Each row of a before or after table is a point. The points were changed in one or more steps. Then noise was added and the rows were shuffled. The steps act on columns, c1 being the first. Name the steps. A step turns or swaps two columns, mirrors them in a line or flattens them onto one, adds a multiple of one to another, or multiplies or shifts one. Angles are multiples of 10 degrees, from the lower column toward the higher: turns from -170 to 170, lines from 10 to 170 but not 90. Use the fewest steps. Two steps may share a column if one is a turn and the other turns, adds or multiplies; they go together, in the order done. Otherwise the lowest column goes first.

Before, 9 rows:
[[-52  -5 -22]
 [-38 -35  41]
 [  2  31  -1]
 [  0  -8  60]
 [  0 -28 -17]
 [-54 -41 -55]
 [ 66 -57  65]
 [ -3  -7   4]
 [ 40  65   9]]
After (9 x 3):
[[  0 -36  53]
 [-79 -26 -51]
 [-41  20 -20]
 [-44 -56 -26]
 [-45  -3  -9]
 [-34  -5  22]
 [-96  67 -23]
 [-86  17   2]
 [ 27 -39 -77]]
Steps: shift c1 by -40; turn c2 and c3 by 110 degrees

Before:
[[-23  40 -13  12  29  13]
 [ 18  36 -11  71  55  -6]
 [-28  16  14  -2 -26 -32]
 [-19  41  13 -32  26 -56]
 [  8   2 -10  -5 -31 -24]
 [ 61  13 -45  52  31  53]
 [ -5   1  23   5  36   1]
 [ 22 -12 -60  57  50  24]]
After:
[[ -31   16   29   26  -23   19]
 [  24   39  -26  -18  -28    0]
 [  35    1   48   -4  -12    3]
 [ -30    1  -22   21   13   11]
 [  23   40   26   63  -24   12]
 [  42   12  -90  -73   54    6]
 [  58   36  -22  -41    7   60]
 [  53  -12 -120  -56   12   28]]
Steps: mirror c1 and c5 in the line at 40 degrees; multiply c3 by 2; turn c4 and c6 by 130 degrees

Before:
[[ 14  60  20 -10   9   5  28  20 -39]
 [-56   0  -6  73  35 -56 -66  37 -59]
 [ 32   1  -1  24 -31  17   4  38  38]
 [ 36  -2  39  -5 -17 -12 -46  10 -29]
 [-54   2  -1  35  -5 -99 -60   1 -29]
 [-11  33  32  36 -27  23  -4  -7   0]
 [ 14  52  41 -29  28  13  16  31  15]
 [-14 -28 -37  22  10 -58 -49 -24 -50]
 [-70 -17   6 -68  46  62 -47  24  -3]
 [-41 -51  47 -22 -19  70  43  56  24]
 [ 11  41  -6  -1 -48 -19 -24  33 -31]]
After:
[[-17  62 -18 -21  14 -26 -24  22 -30]
 [-10  40   5   6 -97 -34  27  35  -7]
 [ 17 -28  35  38  22 -76  39 -22  12]
 [-45  -2 -32   9 -36 -31  46   9 -11]
 [ 53   0  -9  56 -10 -85  41   0  58]
 [-21  51 -40 -35  55  17  -5  33   2]
 [ 57   0  -1  90  74 -81  39  35   5]
 [-34  -1   6  19 -62  37 -12  39  12]
 [ 67 -18 -19 -45  93  37  70  23 -50]
 [ 31 -52 -53 -35 -36  66 -36  55 -38]
 [  5  30 -32  34 -55  15  -4  -8 -17]]
Steps: turn c1 and c3 by 170 degrees; mirror c4 and c7 in the line at 170 degrees; multiply c5 by 2; turn c6 and c9 by -50 degrees

Before:
[[-23   8   7  45 -35   7  10 -46 -36   1 -19  43]
 [-48  24 -56   3 -27  -5  28  11  -7   0  16  33]
 [ 61 -53 -49 -33 -19  11 -71 -35  -3 -42  15  -6]
 [ 27   0 -16 -49  29  48 -24   0 -10 -66  47   8]
 [-37  -4 -40   7  18  25  19 -46  27  11  32  58]
 [  4  28  -4   0 -39  10   7 -66 -48  65  -6  10]
 [-15  35 -20  22   7  16 -36  15  19  17  34  47]
 [ 26 -43 -21 -20  21  37 -60 -27   7 -42 -13 -68]
 [ 21 -79  51 -30 -62   7 -53 -55 -24   1  -9 -32]
 [-44  58 -24 -15 -18  -4  -9 -42  27 -13  30  31]
 [ 18 -46  29  18 -26 -46 -44 -91 -64   1  -1 -28]
 [-70  23 -79 -23  26  61 -50   3  -4 -29  47  52]
 [ 16 -17  10  43 -75  21 -22 -84 -29  -2  14 -22]
 [ 18 -47  13  12 -38  -3 -20 -51 -39  13  47 -47]]
After (14 x 12):
[[-17  59 -39 -35 -41   6  -5  23  72 -15 -29  33]
 [-72 -26 -86  84  16  19  13 -28 -11 -13 -19 -16]
 [ 28 -44 -34 -45  26  66  32  26  -8  36 -19 -65]
 [  2  42  15  46 -17  37   6  22  71 -39 -11  47]
 [-24 -44 -85  39  20  40 -54 -44 -74   1   7 -28]
 [-56 -82 -44 -59  19  52  -5 -52 -40  15   9 -31]
 [ 19  26  -5 -48 -74  65  54  85  58 -17 -50  53]
 [-46 -47 -44  22  13  21  -8 -20  26 -44 -17 -49]
 [-20 -56 -45 -64  60  74  -6  41  19  18 -35 -10]
 [-28  24 -66  -6   4 -10  11  -8 -64 -36  50  16]
 [-36   8 -46  94 -16  -4   6 -12 -68  16   8  46]
 [ 22  -9 -53  15 -40 -14  26  23  83 -32  -9  64]
 [-31  24   1   7 -46 -25  -9  54  20 -13 -11  33]
 [ 34   1  -2 -98  24  34  43  19  63   2 -79   9]]
Steps: swap c1 and c5; turn c3 and c8 by -80 degrees; multiply c4 by 2; turn c6 and c7 by 80 degrees; add 1.5 times c11 to c9; turn c10 and c11 by 130 degrees

Before:
[[ -3  15  16   5  18  13  -4  26  -1 -14  18  28  26 -16]
 [ 17 -15 -19  23 -25  15  27   2  10 -20 -14   6 -11 -25]
 [ 18 -26  30  -1 -15  -3 -14   7 -13  14 -34  33  18  18]
 [ 14  -2  13 -30  -5   4  -1  10 -21  13 -30  15  17 -13]
 [-16  40  10  12  10  10  10  30   9 -24   5 -10  18   8]
 [ -1  -3   2  29 -14  44  27   9  32 -13   0 -20  22 -32]
 [  3   7  14   2  34  -6  11  -2   5   2   2   5  22   0]
 [ 12 -15  32   5 -11   5  -2   3 -20  35 -30  22 -20 -15]
 [-46  30  -6  14  22   9  36  31  30 -15  11  11  37 -12]
 [ 12 -13  29 -11 -30  12  15 -23 -21  12 -10  25  -2  -2]
 [-42   0  12   4  29  14  20  27   8 -35  11  -8  20 -11]]
After, 11 rows:
[[-12   5  32   6  14  51  -9 -15  24 -16  27   6 -11  10]
 [  0  26   3   7 -20  39 -23   4   5 -41 -49  -7  20  18]
 [-18  10 -11 -16 -10  18  -8  -1 -33  23  26  15  17  -2]
 [-14 -21 -13 -19  21  29 -30 -16 -15  29  23  26  -1  22]
 [ 20  22 -15  -1  -7  40  -7  20   4   6 -14  28  26  13]
 [-21   6 -25 -20  -5  21 -19 -14   1  50  26  22 -19  -2]
 [-23  11 -31 -13  -3 -18  -8 -24  -3  37  34  33  18   8]
 [ 18  -3  -3   4 -29 -13 -17   7   3   6  -7   5  22 -12]
 [ -6  25  28  27 -13  28 -24  35  19  -8 -50  11  37   8]
 [  0  22  -1   6  -6  18 -14  45  13 -31 -19  -9  18  25]
 [ -7  10  15  26  13 122 -22  -1  35 -27   3 -20  22  61]]
Steps: turn c5 and c11 by -150 degrees; turn c1 and c11 by 60 degrees; mirror c2 and c8 in the line at 50 degrees; turn c3 and c7 by -140 degrees; mirror c4 and c9 in the line at 50 degrees; multiply c6 by 3; turn c6 and c14 by 40 degrees; add 0.7 times c12 to c10
